Every row gives one point. The points of each table are mixes of a few directions, plus a little noise. How many directions does each table use, and how many do they share? Where both have some left over, give the other angles between the two spaces (their principal angles), to ten degrees, smallest first.
In the rows, 128 means zero.

First:
[[126 121]
 [114  82]
 [145 184]
 [122 109]
 [141 168]
 [121 105]]
Second:
[[134 146]
 [125 119]
 [124 116]
 [109  66]
 [144 178]
 [120 103]
 [141 168]]
Directions: first 1, second 1, shared 1

First (7 x 4):
[[ 68 176 113 103]
 [160 123 121 100]
 [133 122 131 134]
 [146 116 130 130]
 [ 94 126 141 173]
 [166  85 146 168]
 [130 147 114  88]]
Second (6 x 4):
[[139 117 132 136]
 [110 144 122 116]
 [193  68 151 172]
 [ 97 157 117 107]
 [137 120 131 134]
 [ 92 162 115 104]]
Directions: first 2, second 1, shared 1

First (10 x 9):
[[ 81  90 114 146  81 119 162 120 120]
 [143 138 118  84 194 120  75 197 121]
 [160 152 137 116 154 136 112 135 127]
 [119 118 112 116 118 123 145 152  97]
 [177 175 119  82 182 122 103 170  93]
 [154 117 147 126 143 160 120 156 128]
 [127 120 148 163  95 145 148  81 152]
 [ 94 129 119 149  96 103 144  77 145]
 [102  98 135 154 100 135 139 110 149]
 [124 143 132 144 116 118 131  83 148]]
Second:
[[131 126 125 132 127 125 133 129 131]
 [130 145  87 125 117 181  96 112 129]
 [102 149 130 159 166 144 119 110 115]
 [121 118 170  97 125 102 129 141 118]
 [137  87 205 101 119  31 178 168 130]
 [134 129 114 123 118 140 122 126 132]
 [141 142  66 159 124 173 118 110 142]]
Directions: first 4, second 3, shared 0; angles 70, 70, 80

First:
[[131 125 120 124 120 112 131 124 121 132 142 135 144 120]
 [130 125 122 125 122 115 130 124 122 131 139 134 141 122]
 [129 127 125 127 125 121 129 127 124 129 134 131 135 124]
 [125 132 139 133 138 150 124 134 139 123 109 118 107 139]
 [125 132 138 132 137 147 125 133 138 124 111 119 109 137]
 [147 105  67 101  70   7 149  96  71 154 235 186 248  67]
 [121 136 150 138 150 172 120 140 149 119  89 107  84 151]
 [124 132 141 134 141 154 124 134 140 122 105 116 102 141]
 [121 136 151 138 150 173 121 140 150 118  88 107  83 151]]
Second, 8 rows:
[[141 143 167 128 144 131 147 135 104 113 157 135 129 145]
 [112 109  81 129 108 125 105 119 157 147  92 120 127 107]
 [149 153 191 127 154 133 158 140  89 103 175 139 129 156]
 [162 169 229 127 170 135 177 148  65  88 204 146 130 173]
 [114 111  86 128 111 125 108 120 154 144  96 121 127 109]
 [119 117 100 128 116 126 114 123 146 139 107 123 127 115]
 [122 121 110 128 121 127 119 124 139 135 114 125 128 120]
 [106 101  61 129 100 123  96 115 170 154  78 116 127  98]]
Directions: first 1, second 1, shared 0; angles 90

First, 8 rows:
[[146 153 125 152 130 120 135 154 122 138 129 113 141 171 125 127 131 131
  120 117 122 158 136 170]
 [122 140 117 140 114 121 134 149 136 136 129 126 119 150 118 129 118 129
  113  98 134 132 116 138]
 [147 119 145 119 152 137 121 105 112 119 126 124 150 111 143 125 147 128
  149 175 115 136 152 131]
 [132 141 123 141 123 123 133 145 129 134 129 122 129 151 123 128 125 130
  119 112 128 140 126 146]
 [156  86 172  86 183 156 104  50  96  97 122 133 167  50 167 122 169 126
  184 249 103 120 178  97]
 [ 88 135  98 135  84 115 139 161 159 141 131 139  85 142 102 133  94 126
   94  48 153 103  82 108]
 [ 89 109 114 109 102 128 127 122 151 126 129 148  92  96 117 132 106 123
  117  94 148  85  95  78]
 [144 142 130 142 134 124 131 140 120 133 128 118 141 153 129 127 134 131
  127 130 121 150 139 157]]
Second (8 x 24):
[[105 105 114  81 142 110 119 155 136  70 194 133 113 144 125 133  68 145
   83 159  86  15 122 113]
 [123 122 142 129 113 127 153  67 152 151 110 106 141 152 107 164  97 118
  187 115 169 122 117 105]
 [116 133 141 151 125 139  99 107 141 129 136 134 142  93 162 123 163 119
  133  96 136 178 110 143]
 [130 134 105 133 131 120 130 115 122 142 127 118 116 105 120  94 151 124
  122 119 114 156 163 139]
 [161 147 132 163 104 145 128 134 146 154 103 117 135 146 125 116 141 130
  142 116 147 152 124 134]
 [138 140 139 142 123 138 138 137 133 153 109 132 128 125 131 117 142 117
  153 106 131 156 112 130]
 [122 108 111  97 142 114 113 156  96  75 146 135 126 150 122 158 101 155
   63 194 118  65 154 125]
 [128 136 137 128 144 131 142 153  98 148  98 148 122 108 134 119 161 114
  142 119 121 178 123 136]]
Directions: first 2, second 6, shared 0; angles 50, 60

First (10 x 32):
[[129 115 111 142 120 145 122 148  75 128 139  92 128 155 121 179 122 140
  168 122 143 109 107 133 129 119 135 159 107 153 117 123]
 [119 129 129 132 129 127 106 129 126 133 122 126 136 126 129 120 137 121
  122 127 119 130 135 131 134 125 126 127 117 121 129 136]
 [116 140 145 121 137 111 105 112 174 134 111 159 138 101 136  73 145 108
   86 131 102 147 156 127 134 131 120  97 133  96 139 142]
 [102 144 148 125 138 106  72 111 179 142  99 162 150  95 138  55 161  94
   73 129  86 154 171 132 144 128 117  90 119  82 143 154]
 [137 117 112 136 121 144 144 143  85 123 143  99 120 153 121 178 114 146
  167 124 150 110 103 129 122 124 135 157 121 156 117 116]
 [161 124 124 115 124 135 207 125 130 110 151 130  99 136 124 158  93 157
  149 134 163 119 101 115 106 140 134 138 167 155 124 100]
 [165 123 123 112 124 137 218 125 130 107 153 130  95 137 124 164  88 161
  151 135 169 118  97 114 103 142 135 139 172 158 123  95]
 [116 115 110 149 120 144  90 153  66 135 132  86 140 156 120 174 135 130
  166 118 131 110 114 140 137 113 133 160  88 147 117 134]
 [126 131 132 126 130 124 123 124 138 130 125 134 130 122 129 116 132 124
  119 129 123 132 134 128 130 129 126 121 129 121 130 131]
 [109 142 146 122 136 109  89 112 177 138 105 160 144  99 137  63 153 101
   79 130  95 151 163 130 140 130 119  93 127  90 140 148]]
Second:
[[173 119 130 110 125 135 249 121 129 100 165 129  92 140 114 179  77 173
  170 136 182 111  80 102 102 147 146 147 182 164 119  90]
 [128 138 116 125 126 133 107 131 139 133 115 140 120 122 147 106 135 117
   96 129 116 139 151 144 119 126 106 112 131 126 136 126]
 [111 142 141 123 135 112  89 116 170 138 106 157 141 102 139  70 151 102
   81 130  97 150 162 133 137 128 115  96 126  95 140 146]
 [148 127  88 131 116 158 134 150  93 126 133 109  99 152 147 162 112 140
  130 126 146 121 127 151 102 122 104 141 132 165 128 105]
 [105 124 144 138 132 117  93 126 120 136 123 118 156 126 113 123 147 116
  140 123 113 125 127 121 151 122 144 134 100 109 123 150]
 [122 122 102 145 120 148  87 152  79 136 126  96 130 151 133 159 135 127
  144 120 127 118 128 148 128 114 119 148  97 147 123 129]
 [115 146 133 121 134 117  86 116 176 139 102 162 133 101 149  62 150 100
   66 131  95 154 172 141 130 129 105  89 131  97 144 141]
 [137 122 153 118 133 114 186 112 143 116 146 135 130 122 105 139 112 145
  155 132 146 121 100  99 133 140 156 135 149 125 122 124]
 [114 116 145 139 130 120 122 129 103 129 136 107 151 136 103 152 134 132
  169 124 130 113 104 113 149 124 156 149 105 123 116 142]]
Directions: first 2, second 3, shared 2

First (11 x 32):
[[ 33 110 129 127 104 130 109  66 160  81 139 120 116 124 122 111 120 119
  101  77 130 135 150 156 120  86 167 137 105 175 141  98]
 [191 152 124 120 157 136 147 182 111 140 124 122 122 117 130 126 137 125
  150 156 123 120 111 103 143 147 102 130 139  82  99 172]
 [209 120 142 140 119 119 141 153 107 184 115 149 163 156 150 172 122 166
  140 184 137 131 120 118 114 186  88 109 152 122 144 109]
 [122 148 121 114 150 142 137 147 135  97 134 110 104 105 122 103 136 109
  135 115 121 122 124 119 144 109 131 141 120 105  97 166]
 [ 65 117 112 137 123 111  96  93 120 133 132 135 122 125 100 107 131  98
  115  92 123 127 130 142 131  90 169 128 119 145 156 110]
 [149 125 163 112 107 160 169 126 178  74 132 110 132 135 179 158 111 182
  124 147 142 140 149 133 110 162  88 135 122 151  94 121]
 [ 93 117  98 150 133  89  80 109  82 189 124 154 135 132  80 109 139  84
  124 107 119 121 114 134 135  97 172 116 134 127 180 109]
 [ 69 107 135 131 101 127 116  79 152 104 133 128 130 136 132 130 118 135
  107 101 134 136 146 151 114 111 148 129 116 172 146  91]
 [ 69 119 120 131 120 122 108  94 135 113 134 127 119 123 112 111 128 110
  114  94 126 129 135 143 128  95 159 132 116 148 142 114]
 [249 137 141 132 138 128 157 189 100 184 113 141 157 147 153 169 128 165
  154 201 133 127 110 101 124 197  70 113 157  92 120 140]
 [160 155 123 113 157 144 147 170 127 110 130 111 109 107 128 112 137 116
  145 136 121 121 118 109 146 128 113 138 128  88  89 178]]
Second, 10 rows:
[[ 79 138 132 145  78  73 118  56 157  97 122 142 114 148 119 134 136 176
   97 142 154 138 151 163  91 111 164 134 120 198 178 103]
 [182 156 102 133 166 109 121 181  82 177 121 135 120 116  98 109 148  96
  152 152 118 113  99 102 149 128 127 126 144  71 127 174]
 [ 86  64 164 129 121 169 114  94  61 173 117 163 189 143 159 173 128 146
  113  66  90 161 134 137 164 160 109  90 118 175 112  57]
 [141  91 130 133 132 150 115 141 108 178 130 137 163 139 135 145 109 107
  135 119 119 127 121 121 132 147 114 110 138 116 137  90]
 [166 115 103 146 117 107 110 148 165 170 139 121 135 148 112 125  94  93
  140 172 157 101 120 124  86 129 133 131 153  96 186 104]
 [151 158 119 114 152 138 146 163 145  97 134 105 100 107 124 105 134 113
  142 138 129 116 121 113 136 118 122 145 126  91  96 179]
 [125 147 139 103 151 167 156 149 139  73 133 104 107 101 146 115 137 130
  134 106 115 132 131 117 153 123 111 140 112 113  64 171]
 [147 111 121 126 122 149 131 149 187 121 146 101 129 134 138 125  88 100
  138 145 149 109 131 124  98 130 117 138 138 101 140 111]
 [121 160 124 135 137  87 121 113  67 142 108 157 117 122 104 123 175 153
  121 127 113 141 119 130 154 120 147 122 123 146 128 159]
 [ 81 140 147 117 104 131 146  86 170  52 131 114 105 123 145 126 132 167
  107 114 137 141 153 148 117 114 137 143 107 174 110 132]]
Directions: first 3, second 4, shared 2; angles 70
